Every row gives one point. Before rounding, the points of a table are all equally far from one centre. They may lie mostly on one side of it. Where is the centre, to within rounding?
In the rows, zero is written as 128.

Points (9 x 2):
[[138 175]
 [ 60  75]
 [165 160]
 [186 119]
 [133 177]
 [186 121]
 [140 175]
 [ 68 155]
 [ 51 109]]
Centre: [119 110]

Points:
[[200 109  94 118 116 206]
 [196 137 153 179 124 209]
 [154 167  58 169 134 137]
 [228 115 122 119 116 170]
 [152 170  79 123 117 151]
 [215  86 115 183 113 185]
 [213 158  76 160 102 148]
 [145 186  95 189 144 166]
 [177 174  59 183 157 147]
 [118 143 109 161 108 149]]
Centre: [178 129 108 158 148 163]

Points, 16 rows:
[[139 192 157 147 172  61 142 208 137 143 106]
 [119 205 117 143 129  74 138 142 111 163  91]
 [104 166 100 159 129 101 137 166 207 163 136]
 [ 81 207 176 133 137  87 156 211 175 169 111]
 [ 89 217 150 145 133  74 181 158 149 146 159]
 [ 42 158 118 136 164 125  87 218 142 140 146]
 [151 197 143 135 165  78 119 192 193 158 113]
 [ 91 183 190 104 144 120 118 174 206 137 197]
 [129 161 201 206 155 155 102 211 155 202 147]
 [106 234 184 128 103  94 146 178 126 186 130]
 [ 92 142 215 216 196 145 114 182 129 131 109]
 [118 189  95 156 103 169  98 108 125 174 140]
 [ 99 178 135 126  91 169 171 203 142 196 151]
 [101 181 103 158 163  74 122 201 109 130 118]
 [ 51 220 126 175 109 150 125 159 125 188 145]
 [117 195 208 122 126 140  83 225 154 151  89]]
Centre: [110 169 163 141 156 147 125 159 136 149 135]

Points:
[[115 165 150 151 104  92  66 185  44 153 149 152 185 145]
 [116 237 107 119  98 129 129 150  58 173 109 137 160 144]
 [133 213  97 125  93 141  77 199  95 204 144 169 160 155]
 [127 185 146 123  56 102 137 136  84 119 170 203 191 127]
 [114 185 160 138 134 119  59 187 105 186 168 146 228 119]
 [131 175 157 126 112 173  42 156 126 181 135 147 223 171]
 [ 89 183 131 191 127 131 116 116 133 172 160 181 179 151]
 [113 167 122 172  85 130  99 151  78 156 138 176 196  73]
 [127 205 121 136 106 194 113 134  76 191 139 192 182 173]
 [125 221 126 129  91 116 142 153 100 213 171 137 179 150]
 [129 149 102 170  95 151  85 147  88 168 163 204 169 102]
 [113 249 119 105 114 127  90 143  75 138 172 169 187  98]
 [116 206 118 132  95 140 136 120  66 108  96 153 186 176]
 [141 167 144 169 130 142  79 180 150 172 202 181 162 128]
 [126 228  78 158 103 130  87 169 111 189 136 151 161 129]
 [140 163 171 105  73 117  95 113  62 170 145 198 139 137]
 [145 183 153 150 109 164  75 148  65 188 161 134 166 194]
 [105 193  83 150 117 134  65 154 122 141 117 163 228 156]
 [ 92 183 146 152  69 126  64 184  93 186 150 150 158 135]]
Centre: [140 180 143 123 120 135 107 153 110 146 137 161 174 138]

Points (31 x 24):
[[ 92 105  91 212 169 196 154  59 134 149 123 109 190 102 143 217 159  94
  124 127 114 130  94 154]
 [ 97  88 114 249 144 185 173 129 118 126 155 118 145  79 104 170 127 105
   68 124  92 154 103 131]
 [134 100 178 165 144 182 171 152 139 166 126 127 183  71 112 171 201  87
  183 185 124 119 122 157]
 [ 61 125 158 138 123 205 181  95  69  90 101 166 174 124 157 160 148 153
  149 152 108 177 108 179]
 [102  80 150 227 175 143 185 118 168 173 131 114 110  90 126 184 137  83
  178  85  91 129 104 181]
 [ 82 101 137 143  97 245 173  99 122 158 159 109 173 135  83 166 100 122
  160 122 106 141  90 173]
 [ 80 126 117 214  72 180 197 123 155 124 124 171 174 145 132 200 129  86
  161 127  63 108 145 154]
 [156  75  90 173 102 193 177 100 207 148  99 135 163 106 143 188 141  80
  155 110 191 128  92 157]
 [111 101 149 202 139 176 148  99 142  92 120  91 195 114 144 190  86 150
  104  97  88 154 136 143]
 [138 107 133 158 111 207 219  76 172 159  90 199 151 116 143 116 153  69
  167 112 101  90 108 146]
 [109  66  93 177 153 214 200 112  91 112 134 161 144 165 109 161 151 110
  105 137 150 153 169 146]
 [ 90 118 143 199 108 186 185 120 149 178  85  73 153 110 111 169 156 121
  125  80  94 130  69 183]
 [ 81 114 171 144  83 173 122  69 117 160 185 154 172 100  83 132 147  86
  131 144 117 137 114 149]
 [117 105 144 211 151 179 190  90 109 120 117 116 133  67 182 161 166 107
  138 174  69 170  62 175]
 [ 53 108 122 157 165 188 170  84  92 108 152 140 170 107 151 218 169 130
  142 109 148 142 169 165]
 [ 77  92 169 191  83 210 187 105 148 106  91 153 197 169 165 149 172 105
  156  94 137 151 128 145]
 [127 143 132 185 159 181 151 124 122  97 126  83 156  78  64 186 139 106
  106 119 109 169  64 139]
 [ 39 107 137 174 117 143 202  99 131 197 124 161 134 132 183 145 162  57
  133 134  88 132  68 140]
 [133 144 113 231 136 206 177  83 118 116 141 161 158 135 154 150 130 134
   86 135  83 104 124 119]
 [ 66 120 146 182 158 244 121 117 158 130  99 139 166  88 197 146 124 134
  111 131 125 172 105 184]
 [ 65  98 170 206 138 210 162  86 112 162 121 167 179 103 142 165 143 117
  144 184 142 138  52 169]
 [ 34 113 124 215 141 218 205 117 127 102  92 151 174 107 158 149 134  99
  162  67  89 131 123 163]
 [125  91 120 149 182 214 181 142 153 153 178 150 203 128 129 171 184  91
  129 117 107 174 126 176]
 [ 87 157 109 170 130 189 165  82 122 170 148  69  99  75 158 184 130  82
  129  83 107 123  93 110]
 [ 98 129 104 159 140 238 174  92 137 145 184 110 148 122 125 148 134  51
   75  96 115 148 118 154]
 [128 128 112 150 160 199 137  71 136 137 115 153 175 102 146 132 158  65
  137  92  98 107 150  66]
 [ 72 116  88 183 132 163 216  75 133  92 134 153 213 120 144 225 138 100
  129 124 115 155 111 134]
 [103 142 117 182 131 163 210  83 179  85  70 178 153  89 138 153 150 122
  122 130 136 220 132 149]
 [ 82 137 110 211 140 160 199  84 104 146 116 151 122 137 141 167 181 143
  103 125 199 158 102 162]
 [ 69  97 126 157 141 186 201  48 134 124 112 181 183  53 174 142 103  49
  121 124 139 157 123 160]
 [106  82 139 155  95 198 217 113 102 139 130 142 148 112 185 195 191  85
  139 102 170 193 138 174]]
Centre: [106 114 128 160 129 167 167 124 136 130 122 142 140 106 142 152 132 102
 144 126 127 141 113 144]
